Rows are points. Each table stands for the endless flat space through its points: a line for two points, a plane for three, and so on. Write the one point that lies in both, or say that there is none.
In the rows, 128 means zero.

First:
[[151,117,138,74],
[155,93,102,106]]
Second:
[[143,113,105,92],
[179,77,125,96]]
They share: no point

First:
[[166,163,62,126,128,157,113,96],
[144,146,52,125,128,128,134,80],
[163,166,46,123,138,153,113,88],
[161,136,98,123,94,154,144,97],
[147,120,80,103,104,158,144,93]]
Second:
[[147,154,73,153,103,165,125,132],
[143,137,88,144,88,166,110,134],
[154,154,76,147,112,155,135,123],
[149,116,109,93,106,159,101,98]]
They share: [152,134,94,123,106,155,119,113]

First:
[[172,163,87,129,154,169,101,135,124,199,80],
[105,134,107,124,175,128,75,133,88,133,65],
[180,173,85,127,154,181,95,141,116,177,92],
[178,179,102,122,133,188,118,127,124,185,110],
[117,141,111,108,154,139,102,135,99,165,77]]
Second:
[[131,158,117,118,155,135,132,149,105,139,101],
[131,158,118,117,150,143,125,140,105,144,101]]
They share: [131,158,120,115,140,159,111,122,105,154,101]

First:
[[101,179,95,128,111,162,146,111,137,127,144,138],
[141,164,90,66,173,150,162,87,103,149,103,110],
[120,185,79,86,166,151,138,82,98,151,122,115],
[101,205,99,108,135,196,146,141,113,159,156,102],
[132,137,104,63,142,149,121,130,123,183,160,133],
[72,234,64,121,110,172,143,105,93,129,170,127]]
Second:
[[133,162,112,109,133,147,108,115,137,162,182,146],
[90,169,107,108,118,172,154,108,84,112,172,159],
[87,165,90,89,107,167,161,107,76,97,148,156],
[129,149,67,58,99,129,117,112,116,118,124,144]]
They share: [117,164,95,92,131,155,140,114,123,151,146,132]

First:
[[152,148,182,89,137,130,111,91,199,64,115,141,132,121,116,115,163,158],
[112,88,110,106,131,118,155,110,129,123,188,97,98,146,128,121,94,131],
[109,145,136,126,106,93,190,78,182,115,132,110,114,160,125,57,168,129],
[172,113,138,151,136,131,144,107,142,161,131,160,161,106,134,140,146,137],
[135,142,155,131,138,107,158,86,167,126,119,125,128,136,105,109,175,146],
[208,131,149,169,107,147,139,103,177,161,103,209,203,89,166,115,172,132]]
Second:
[[154,115,168,86,125,104,111,131,186,86,120,124,153,124,126,102,136,95],
[104,129,135,148,110,127,125,125,179,77,174,108,83,116,80,104,94,118],
[144,138,143,126,139,115,145,132,168,82,147,128,126,110,112,95,112,108],
[113,134,110,184,120,145,178,64,144,157,167,140,92,128,113,122,144,184],
[120,166,105,146,153,145,169,104,170,116,135,160,114,110,120,95,148,130],
[164,124,155,147,136,103,182,61,141,164,116,145,153,127,168,99,169,170]]
They share: [146,123,142,127,128,122,148,98,161,126,137,137,136,127,128,114,147,139]

First:
[[113,117,158,111,140,109,146,143,153,152,165,143,145,126,118,110,141,136,115,155,157,148,136,134],
[141,127,166,151,62,73,118,143,109,114,183,161,103,128,106,74,169,198,119,81,139,172,126,92],
[113,103,171,106,156,100,141,128,171,137,169,142,121,137,111,118,132,127,113,153,181,155,117,121],
[169,106,102,140,70,113,47,92,95,84,149,158,132,157,93,109,130,148,170,82,130,188,122,96],
[129,100,167,122,125,83,118,119,151,113,171,148,102,145,101,108,141,149,122,118,175,168,107,98]]
Second:
[[81,120,149,157,108,76,112,125,117,156,195,199,102,118,84,87,187,134,96,134,138,204,134,66],
[109,102,155,162,78,28,115,131,93,108,201,164,103,171,142,101,148,109,119,65,161,146,156,108],
[128,133,137,117,107,102,128,145,131,141,163,134,146,132,95,81,176,161,133,133,165,162,140,122],
[101,160,156,124,127,98,87,105,115,117,198,171,145,105,85,82,176,166,159,144,172,210,110,123],
[124,112,153,141,90,38,114,122,94,84,191,140,124,172,150,111,132,125,146,61,162,130,143,139]]
They share: no point

First:
[[167,197,82,142,159,121,161,95,174,99,156,118,136,155,118,78,154,117,109,100,184,88,147,129],
[90,129,135,117,110,82,140,126,152,141,142,152,115,149,122,137,159,133,117,86,104,149,173,107],
[137,161,144,120,133,123,191,121,134,139,164,134,94,139,126,112,160,97,85,60,176,102,127,141],
[133,150,105,118,146,97,133,97,166,115,170,129,133,159,86,107,165,158,118,99,121,122,173,104]]
Second:
[[133,136,89,120,164,98,140,81,174,131,171,114,116,125,78,85,153,149,91,103,145,92,159,126],
[139,149,94,153,165,85,126,79,184,143,149,120,124,133,82,99,136,152,90,117,158,100,159,99],
[133,141,93,111,157,105,148,89,167,122,175,117,117,132,86,86,161,143,98,95,141,96,159,132]]
They share: [139,164,106,126,144,106,150,103,163,116,161,129,127,154,106,102,160,134,111,93,146,112,159,117]

First:
[[114,87,166,133,70,122,110,174,75,129,126,149,74,130,123,169,147,153,128,95,170,146,187,184],
[81,167,109,138,152,137,139,101,117,146,104,165,163,88,145,126,116,132,106,122,134,81,94,115],
[168,113,147,170,104,90,134,183,102,67,85,152,103,199,129,190,120,180,68,26,163,142,144,130],
[138,151,122,167,144,130,170,132,161,111,102,195,132,112,123,135,59,183,98,105,176,92,133,92],
[159,133,128,183,108,94,134,150,111,98,92,152,108,151,114,151,105,189,74,65,165,108,173,139],
[147,157,135,190,139,91,141,112,100,104,110,132,128,139,155,136,123,189,79,70,147,111,128,136]]
Second:
[[105,120,139,138,141,95,127,126,58,108,112,138,144,96,144,195,89,155,101,66,150,121,145,143],
[81,72,151,180,87,137,163,162,112,114,130,150,120,144,96,177,107,197,107,96,150,85,199,149],
[97,96,146,157,105,128,146,149,99,116,119,154,123,128,117,174,108,176,105,89,150,104,172,145]]
They share: no point

First:
[[164,117,139,114,114,196,107,74,113,123,137,130,116,94,122,140,91,147,87,150,113,141,109,111],
[163,136,183,103,101,169,113,90,128,119,171,170,107,48,90,111,74,130,146,156,122,146,110,117],
[138,100,130,65,156,142,115,106,99,156,152,173,90,100,109,65,91,120,101,112,182,84,106,80],
[100,161,94,89,186,161,46,108,113,76,122,110,85,123,188,96,114,107,58,101,170,131,171,104],
[218,132,163,134,159,132,198,96,92,187,197,162,75,96,80,121,88,120,142,126,139,119,78,127],
[142,171,144,117,179,126,148,98,64,124,152,163,85,88,87,34,98,83,106,94,172,76,151,144],
[166,90,128,91,115,211,75,52,112,120,118,152,130,51,86,79,83,184,85,175,142,125,118,88]]
Second:
[[138,160,148,92,150,154,93,74,94,110,131,159,80,127,120,83,113,124,103,157,179,91,96,101],
[165,157,151,122,162,181,108,95,79,107,155,162,71,148,111,137,98,142,76,112,125,124,120,119],
[178,149,169,109,153,159,89,86,74,126,150,174,63,145,103,125,86,159,81,100,106,129,127,115],
[111,147,114,90,154,165,112,85,113,107,132,127,105,92,135,76,123,87,112,164,207,90,99,103],
[152,122,147,88,151,124,71,70,97,157,119,127,104,86,104,85,108,112,98,101,139,136,113,92]]
They share: no point

First:
[[116,144,123,85,143,109,133,98,155,177,176,96,130,85,135,190,192,127,156,109,107,118,145,138],
[132,152,139,151,147,108,54,108,122,111,95,160,121,151,158,144,163,138,76,135,111,57,94,139],
[118,69,139,117,148,127,127,105,106,183,120,115,97,135,104,152,128,156,128,145,132,88,166,139],
[87,123,97,92,176,119,128,59,131,205,144,89,102,71,136,212,178,132,150,96,156,140,159,127],
[162,54,154,126,172,80,86,88,81,159,105,134,108,135,136,140,111,206,108,107,130,96,160,188],
[162,110,160,131,178,48,73,105,87,116,99,127,124,138,177,109,128,175,121,91,111,101,145,180],
[85,97,121,102,170,114,149,89,102,197,123,77,93,107,123,156,139,131,172,120,156,133,186,122]]
Second:
[[114,105,126,122,161,122,97,106,99,156,95,125,104,130,121,141,138,157,128,132,144,91,160,141],
[108,81,153,134,176,77,136,85,123,168,119,134,83,130,115,150,135,157,131,114,147,106,148,150],
[90,91,165,142,132,127,110,63,77,198,119,94,77,146,161,162,123,129,103,154,139,76,132,114],
[136,106,96,126,160,147,72,132,84,138,69,124,134,154,119,128,127,155,114,149,135,91,159,136]]
They share: [112,96,135,130,159,116,105,97,98,164,101,121,99,138,127,145,132,151,121,135,142,92,151,137]

First:
[[111,80,139,111,147,68,139,80,173,139,131,78,91,147,88,101,165,126,122,122,110,90,125,154],
[116,110,174,126,152,108,174,105,158,134,141,103,136,142,113,121,125,116,132,137,115,100,90,169]]
Second:
[[149,111,148,128,142,98,187,100,148,102,168,128,97,131,83,116,123,114,146,147,112,123,93,152],
[123,97,158,122,144,94,167,102,162,130,146,102,117,141,97,118,137,112,134,135,112,99,95,158],
[120,72,165,121,123,96,165,133,175,148,149,99,143,144,94,141,142,77,140,133,108,75,62,147]]
They share: [114,98,160,120,150,92,160,95,164,136,137,93,118,144,103,113,141,120,128,131,113,96,104,163]

First:
[[107,156,90,148,118,77,145,131,101,132,162,94,140,113,121,116,126,154,146,153,148,82,137,115],
[128,158,103,138,88,99,132,105,99,106,155,107,101,127,103,155,130,166,108,125,151,113,138,118],
[143,160,110,131,70,114,124,88,97,90,153,115,77,137,94,179,131,173,85,108,150,133,141,120]]
Second:
[[104,176,116,121,107,100,149,124,124,100,152,89,111,123,116,125,128,178,139,154,154,117,108,81],
[142,152,86,145,63,66,143,102,64,134,162,99,97,141,120,159,110,156,103,122,128,83,190,171],
[129,152,95,141,81,73,132,103,86,119,167,108,110,134,118,156,121,149,113,126,135,94,167,144]]
They share: no point

First:
[[139,178,133,130,126,124,125,111,107,146,134,155,147,120,177,75,120,101,163,106,168,172,94,94],
[161,210,109,122,114,136,141,115,105,168,124,145,149,126,163,91,86,103,149,136,170,154,102,68],
[129,98,134,140,87,75,137,93,107,96,155,128,96,146,134,125,139,120,114,90,139,142,100,120],
[124,156,128,127,112,104,100,79,92,125,161,141,138,136,205,75,127,92,153,92,151,175,116,105],
[125,145,139,193,149,76,115,133,115,106,132,182,109,136,120,117,100,126,86,110,152,102,124,77],
[129,130,184,154,154,116,139,146,135,124,115,179,134,101,132,73,164,119,178,69,174,180,61,121]]
Second:
[[119,162,118,124,128,107,113,97,121,137,147,135,112,140,143,85,110,103,129,121,170,169,109,89],
[95,184,109,117,142,124,103,93,124,131,160,131,115,151,140,79,115,110,120,139,168,186,117,84],
[127,156,113,121,130,88,111,85,124,155,152,123,95,135,144,75,91,94,128,115,188,170,113,92]]
They share: no point

First:
[[127,151,114,137,188,97,106,97,111,135,120,87,178,131,134,185,163,161,159,187,88,96,88,77],
[116,137,95,138,157,111,125,88,99,127,130,104,170,132,155,181,157,176,151,177,125,109,81,92],
[116,132,102,125,112,99,169,133,152,129,112,104,140,146,132,153,142,158,157,146,129,151,105,139],
[81,160,127,112,101,103,156,140,174,107,122,135,168,131,133,161,144,135,131,130,110,134,106,152],
[115,128,44,168,129,137,161,66,106,121,126,103,154,146,122,157,149,211,183,138,142,159,116,93],
[81,164,161,116,109,64,160,158,210,103,100,104,148,142,111,128,117,116,134,97,74,153,118,141]]
Second:
[[92,148,122,119,139,123,152,118,160,142,124,120,148,162,106,152,123,140,143,111,103,166,139,97],
[91,144,109,124,137,108,161,119,157,129,118,114,150,155,108,151,140,155,157,131,98,154,123,113],
[139,156,127,156,91,72,119,123,161,99,104,72,156,105,154,161,130,147,149,119,136,130,97,129],
[128,166,89,171,134,81,173,120,162,85,87,81,181,131,111,115,136,172,163,141,68,130,84,129]]
They share: [104,148,110,135,127,97,154,120,158,118,112,102,154,142,118,150,139,156,157,131,103,146,113,119]
